Each point is reached from the start by the listed moves, each made once or not at all, plus a little noise. Say if it took an odd or an even number of moves. Then give how often each move was made.

Moves:
(1): [11.1, -0.7, 2.2, 0.4]
(2): [-0.2, 10.6, 1.4, 0.8]
(3): [-0.9, -0.3, 7.8, -1.3]
Start: [0.4, -3.9, -3.1, -3.6]
Points:
[-0.4, -4.6, 4.5, -4.9] -> odd (0, 0, 1)
[0.5, -3.8, -3.5, -3.4] -> even (0, 0, 0)

Moves:
(1): [5.8, 0.4, -0.2, 0.9, -0.5, -0.3, 0.6, 0.8, 0.4, -0.2, -0.7]
(2): [-0.4, 7.2, -0.5, -0.3, 0.7, 0.8, -0.3, 0.3, 1.0, 0.3, -0.8]
(3): [0.3, 0.4, 8.0, -0.5, 0.8, 0.4, -0.2, -0.3, 0.2, 0.6, 0.8]
(4): [-0.6, 0.4, 0.1, 5.5, 0.8, -0.4, 0.6, 0.7, 0.8, 0.6, 0.2]
(5): [0.7, -1.2, -0.1, -0.5, 5.8, -0.2, 0.6, -0.7, -0.4, 0.1, -0.6]
(6): [1.2, -0.7, -0.3, 0.5, 0.4, 7.7, -0.5, 0.8, -0.2, -0.4, 0.0]
(7): [-0.4, 0.2, 0.1, -0.9, -0.7, 0.1, 8.3, -0.8, 0.1, -0.2, 0.1]
(8): [-0.3, -0.1, 0.9, -0.9, 0.5, -0.7, 0.4, 8.3, -1.4, -1.2, 1.2]
(9): [-0.7, -0.8, 0.3, -1.1, 0.9, -0.2, -0.3, 1.3, 8.3, 0.9, 0.0]
Start: [2.7, 1.2, 1.4, 0.7, 0.1, -0.4, 4.7, -2.3, -0.7, -1.6, 0.0]
Points:
[9.7, 6.4, 8.5, -0.3, 8.2, 8.0, 4.8, -0.1, 8.5, -0.3, -1.5] -> even (1, 1, 1, 0, 1, 1, 0, 0, 1)
[9.4, 0.1, 0.9, 6.4, 5.7, 6.5, 14.3, -1.7, 0.0, -1.5, -1.0] -> odd (1, 0, 0, 1, 1, 1, 1, 0, 0)
[6.7, 7.1, 2.1, 3.3, 7.9, -1.2, 14.7, 7.4, 7.7, -1.3, -0.6] -> odd (1, 1, 0, 1, 1, 0, 1, 1, 1)
[8.5, 8.1, 8.8, -0.5, 5.9, 0.5, 13.9, -2.9, 0.6, -1.0, -1.3] -> odd (1, 1, 1, 0, 1, 0, 1, 0, 0)
[10.3, 0.4, 8.9, 0.4, 5.9, 7.3, 13.5, -2.5, -0.8, -1.6, -0.6] -> odd (1, 0, 1, 0, 1, 1, 1, 0, 0)
[7.0, 8.8, 9.0, 4.8, 2.8, 0.0, 5.2, 0.4, 9.8, 0.5, -0.6] -> odd (1, 1, 1, 1, 0, 0, 0, 0, 1)
[1.7, 7.0, 1.8, 4.2, 3.6, 7.1, 4.8, 9.0, 7.6, -1.4, 0.7] -> odd (0, 1, 0, 1, 0, 1, 0, 1, 1)

Moves:
(1): [8.7, -1.0, 0.4, 0.0, 0.4, -0.5, -0.5, 0.4, 0.2, -2.1, -1.2, 1.1, -1.2, -0.4, 0.8, 0.9]
(2): [2.9, 9.5, -0.2, -0.3, -0.3, 0.4, 1.1, -1.0, -1.8, -0.8, -2.1, -0.7, -0.4, 1.2, 0.2, 1.6]
(3): [-0.7, 0.1, 11.0, -5.6, -2.3, 2.4, -1.6, -1.7, -1.0, 0.0, 0.0, 0.4, -2.8, 2.0, 1.5, 3.3]
(4): [-0.4, -0.1, 2.2, 6.3, 0.7, 1.3, 0.7, 0.2, 0.3, 0.2, -0.8, -1.7, -2.0, 0.9, 1.7, 1.0]
(5): [0.3, -0.9, 0.9, -1.4, 7.3, 0.5, -1.5, -0.1, 1.2, -0.7, 0.6, -1.4, 2.7, -1.0, 2.8, -0.4]
(6): [1.0, -0.1, -2.0, -0.2, -0.4, 6.3, 0.1, -1.6, -0.2, 2.3, 1.6, 2.0, -0.5, 1.3, 0.6, 1.0]
(7): [-1.3, -3.3, 0.8, -1.0, 0.3, 1.7, 11.8, -3.5, 1.9, -2.1, -2.3, 1.9, 3.3, -0.4, 0.2, 0.9]
(8): [-1.0, -0.2, 1.3, 0.2, 1.3, 0.5, 2.3, 7.7, -1.7, -1.3, 0.4, 2.9, -1.3, 0.5, -0.2, -1.1]
(9): [-1.3, 1.6, 0.3, 0.0, -1.5, -0.8, -0.2, 1.1, 9.4, -1.8, -0.6, 3.0, 1.0, 0.4, 1.3, -0.8]
(10): [1.6, 0.1, 0.7, -1.0, 1.2, -0.9, 1.9, 0.9, 0.9, 6.9, 0.7, 2.2, -0.5, -1.3, -0.6, 0.9]
(11): [-0.7, 1.3, 0.4, 0.3, -0.1, -2.7, 1.4, -0.6, 0.6, -0.6, 11.2, -1.4, -3.0, 3.2, 0.1, 1.1]
(12): [-1.1, 0.4, 1.0, 1.5, 1.5, -1.1, -1.0, -3.6, -3.8, -2.0, 1.1, 7.9, 1.5, -1.1, -2.1, 1.5]
(13): [1.5, 0.7, 2.3, 2.6, -2.3, -0.2, 0.0, 1.4, 0.5, 1.9, 1.8, -0.6, 7.6, 2.3, -1.3, 1.8]
(14): [0.8, -1.1, 0.5, -0.1, 2.0, -2.2, -0.2, 0.5, 0.7, 2.4, -1.9, 1.5, 0.5, 9.3, 1.1, -1.2]
Start: [-4.4, 1.0, 2.4, 1.6, -0.7, 1.2, -4.2, 2.8, -2.3, -1.5, 0.4, -0.5, -3.8, 0.3, 0.3, -4.9]
Points:
[6.9, 5.8, 16.9, -4.3, 2.9, 12.4, 7.7, 4.4, -3.3, -4.2, -0.8, 5.4, 3.5, 5.9, 4.9, 3.0] -> even (1, 1, 1, 0, 1, 1, 1, 1, 0, 0, 0, 0, 1, 0)
[-3.2, 12.5, 3.9, 0.1, 4.9, -1.4, -3.2, 2.1, 6.9, -5.4, 9.6, -1.2, -3.5, 4.0, 4.6, -3.5] -> even (0, 1, 0, 0, 1, 0, 0, 0, 1, 0, 1, 0, 0, 0)
[-4.4, -1.7, 5.3, 4.2, 6.7, 9.1, 8.5, -0.1, 11.2, 3.2, -0.5, 5.6, 0.0, 0.0, 6.5, -2.4] -> even (0, 0, 0, 1, 1, 1, 1, 0, 1, 1, 0, 0, 0, 0)
[-8.5, -0.5, 17.9, 3.0, -0.6, 2.7, 7.1, -6.4, -4.3, -6.4, 9.8, 6.6, -6.8, 4.8, 1.9, 3.0] -> odd (0, 0, 1, 1, 0, 0, 1, 0, 0, 0, 1, 1, 0, 0)
[6.5, 10.7, 16.0, -3.8, 0.3, -1.6, -4.6, -0.7, 2.4, 1.1, -3.7, 14.7, -5.3, 10.4, 2.5, 1.2] -> odd (1, 1, 1, 0, 0, 0, 0, 0, 1, 1, 0, 1, 0, 1)
[9.9, 8.2, 3.9, 6.4, 2.8, 5.6, -0.9, 2.1, -2.0, 7.3, -3.5, 3.7, -7.9, 11.2, 4.3, -0.8] -> even (1, 1, 0, 1, 0, 1, 0, 0, 0, 1, 0, 0, 0, 1)
[2.6, -3.7, 15.6, -4.9, 7.9, 5.9, 4.5, -7.4, -2.6, -4.5, 9.3, 11.5, -3.3, 13.0, 5.5, 2.1] -> even (1, 0, 1, 0, 1, 1, 1, 0, 0, 0, 1, 1, 0, 1)
[8.7, 9.1, 5.0, 2.2, 5.1, 8.2, -2.6, 9.5, -4.2, -2.1, 1.4, 3.0, 2.8, 4.0, 3.1, -1.1] -> even (1, 1, 0, 0, 1, 1, 0, 1, 0, 0, 0, 0, 1, 0)
